Each row of a before or after table is a point. The points were changed in one or more steps. Then noise was added and the rows were shuffled. The steps act on columns, c1 being the first. What was done? A step turns or swaps two columns, mirrors them in a line or flattens them onto one, adds a multiple of one to another, or multiplies or shifts one. Angles are multiples of 10 degrees, from the lower column toward the higher: turns from -170 to 170, lines from 10 to 170 but not 90. Use the fewest steps. Two steps may share a column if one is a turn and the other turns, adds or multiplies; they go together, in the order done. Otherwise the lowest column goes first.

Before, 12 rows:
25,-40
-13,-12
-25,5
22,-25
-50,-59
-29,24
13,-36
46,24
40,-25
-21,-11
-16,-46
32,26
After (12 x 2):
-16,-61
13,-44
46,31
-26,7
39,-31
-21,-15
30,34
-50,-78
-12,-16
25,-52
-29,29
21,-33
Steps: multiply c2 by 1.3

Before:
15,-9,50,11,37,18
12,28,-17,23,4,3
11,-12,-84,-5,-3,36
-73,3,-14,-3,-34,40
-26,114,40,-40,29,-13
-23,25,63,10,6,-19
24,-10,31,-14,3,-13
-15,-8,-43,4,37,-20
After, 8 rows:
37,73,-14,-4,-35,39
-14,1,49,12,38,18
20,-24,-15,21,6,2
112,-37,40,-41,29,-13
-20,-18,26,-16,3,-14
-18,5,-87,-5,0,35
34,1,60,9,5,-18
2,14,-42,4,40,-21
Steps: turn c1 and c2 by -120 degrees; add 0.3 times c6 to c2

Before:
23,28,0,36,31,3,-4,58,76
26,-31,-5,12,-38,42,2,57,-30
15,10,-20,-25,-62,27,-28,56,-43
28,32,58,-30,32,30,-68,37,-16
-22,11,44,-15,-4,21,-67,20,-3
5,15,-18,13,46,62,9,94,60
4,-11,-16,-29,-24,-7,4,15,-29
21,21,15,-20,-4,30,-46,-18,19
2,24,-11,13,-36,26,34,31,-19
9,19,-40,49,40,33,-5,61,26
After:
1,24,22,34,24,-16,34,30,-9
-21,11,-29,8,-13,-39,-67,19,1
16,8,31,79,-3,-14,-28,57,-19
10,19,51,-60,32,-8,-6,61,5
21,21,4,3,-19,-32,-46,-18,21
24,28,1,-65,23,-3,-4,58,58
28,32,-34,-13,-40,-55,-69,37,-21
5,15,47,-67,-4,-44,10,94,40
26,-30,24,40,24,-34,3,57,-16
5,-10,9,39,-17,13,4,16,-17
Steps: turn c3 and c6 by -150 degrees; turn c4 and c5 by 110 degrees; turn c4 and c9 by 20 degrees

Before:
-26,18,14,-38,4,15,2,0,-9,28,-18,-42,-30,38
21,-36,-39,-46,40,-15,14,12,-6,21,28,-9,-18,-27
-23,-41,-26,-26,-27,1,8,-22,6,19,-23,-9,28,-7
61,-22,-38,38,6,-11,-42,30,37,-29,-6,-9,-43,0
3,0,32,18,-20,-32,-27,-17,45,16,-40,14,20,-21
7,29,-41,-38,6,-30,-30,-9,63,-33,-8,28,-29,-2
-21,29,-11,23,-19,-3,14,12,-12,-53,37,-36,-48,-26
22,4,28,-29,38,9,29,-28,55,-6,9,-50,15,3
44,-17,-47,26,39,28,16,13,-9,18,0,7,24,-21
48,-37,6,23,11,-3,4,32,1,26,50,16,-54,33
-10,17,-2,3,-16,-24,-34,-6,-8,26,51,-59,-53,42
46,7,-36,-13,40,-54,37,-9,3,11,-6,-15,25,3
After, 12 rows:
42,9,-38,-13,123,-31,35,-14,-1,7,-4,-18,32,1
48,-37,7,23,32,-9,3,44,1,26,49,11,-52,34
-22,31,-14,19,-57,3,17,18,-11,-52,42,-33,-46,-25
-10,21,3,5,-49,-25,-34,-2,-12,25,52,-59,-50,44
23,5,29,-29,111,-8,31,-37,52,-3,10,-48,14,0
5,32,-43,-36,18,-1,-31,-15,65,-31,-9,29,-32,0
-23,-42,-22,-26,-79,17,7,-31,5,22,-21,-10,25,-6
45,-15,-51,26,111,64,18,14,-8,19,1,6,27,-21
-20,15,15,-41,11,8,-1,5,-7,32,-18,-43,-33,40
2,-1,32,17,-58,-55,-26,-26,45,16,-43,18,21,-22
59,-22,-35,38,21,20,-41,37,42,-23,-7,-6,-46,-3
20,-34,-41,-47,122,13,18,14,-6,21,25,-10,-18,-26
Steps: add -0.7 times c3 to c6; multiply c5 by 3; multiply c8 by 1.3

Before (14 x 20):
-1,48,34,-35,-36,-3,-38,-17,13,-40,10,-21,4,-24,-27,33,-49,-64,-36,-34
59,3,-8,0,20,25,-32,-44,12,30,62,50,15,5,40,13,14,27,-41,-7
66,-4,-40,-13,47,16,-31,-18,24,7,13,-22,-49,34,-1,-29,42,21,18,-5
23,-41,47,-30,36,45,2,59,-48,39,-3,40,-17,-22,-4,54,11,-35,12,24
10,4,-3,36,-32,45,-35,33,-64,-38,-31,-30,15,-42,53,-37,-55,-75,1,0
-32,52,-25,4,14,27,-7,24,27,-19,-44,18,-34,38,-27,40,-7,19,-40,-22
42,-8,22,20,-41,4,-8,5,-7,32,-25,-9,-41,8,-22,-7,-52,-16,35,10
26,44,-48,33,49,-22,35,-24,-24,-36,20,11,14,-21,12,-34,2,-71,51,3
68,18,-42,-32,-19,3,-47,-38,4,54,-36,26,33,-58,-24,-38,30,25,-7,-32
-17,54,-38,27,-18,-57,-35,57,-5,-6,64,-27,-8,44,-29,39,-49,17,33,-29
-28,55,9,-1,0,16,9,20,-64,42,0,51,-1,34,-27,-7,-26,19,23,50
20,11,24,-21,-23,27,-71,-6,9,-11,-24,5,11,-62,40,48,-60,-25,-39,42
-8,-2,-24,36,16,-5,-52,-38,16,56,31,-19,-47,33,48,5,-15,-73,-20,30
-3,31,2,37,44,35,10,30,14,-35,43,-13,-20,-27,-5,10,0,-65,-53,14
After:
-46,18,34,-33,-19,5,-47,-38,4,53,-37,39,33,-58,54,44,29,24,-7,-31
-57,-4,34,-15,48,26,-30,-18,25,7,13,-13,-49,33,35,35,41,20,19,-4
-71,3,11,0,20,39,-33,-44,11,30,62,60,15,5,-5,-12,14,28,-43,-6
15,49,-28,-35,-37,-5,-37,-17,13,-41,11,-9,4,-24,23,-39,-49,-64,-36,-36
-37,10,-17,-21,-22,44,-70,-5,9,-11,-25,26,11,-62,-24,-51,-60,-26,-39,42
-19,-41,-36,-31,36,73,3,59,-48,39,-3,39,-17,-24,15,-61,12,-36,11,24
-35,3,-3,35,-32,72,-35,33,-64,-38,-31,-20,15,-43,-42,37,-54,-75,1,-1
41,52,31,5,15,43,-6,24,27,-18,-46,19,-35,37,6,-34,-7,19,-40,-22
37,57,-10,0,0,25,9,19,-64,41,0,48,-1,34,10,5,-26,19,23,50
28,55,45,28,-18,-91,-34,56,-5,-6,63,-16,-8,45,16,-32,-49,17,33,-30
-18,-2,25,35,16,-8,-52,-37,16,56,31,-5,-46,32,-46,-2,-16,-73,-20,29
-27,44,41,34,48,-35,36,-25,-25,-35,20,1,14,-23,1,42,1,-71,51,4
5,31,1,37,43,56,10,30,14,-35,43,-16,-19,-27,2,-10,1,-64,-53,14
-26,-8,-22,20,-40,5,-8,6,-6,32,-24,-7,-41,9,40,3,-53,-16,34,11
Steps: turn c1 and c15 by 150 degrees; turn c3 and c16 by -170 degrees; multiply c6 by 1.6; add -0.3 times c7 to c12
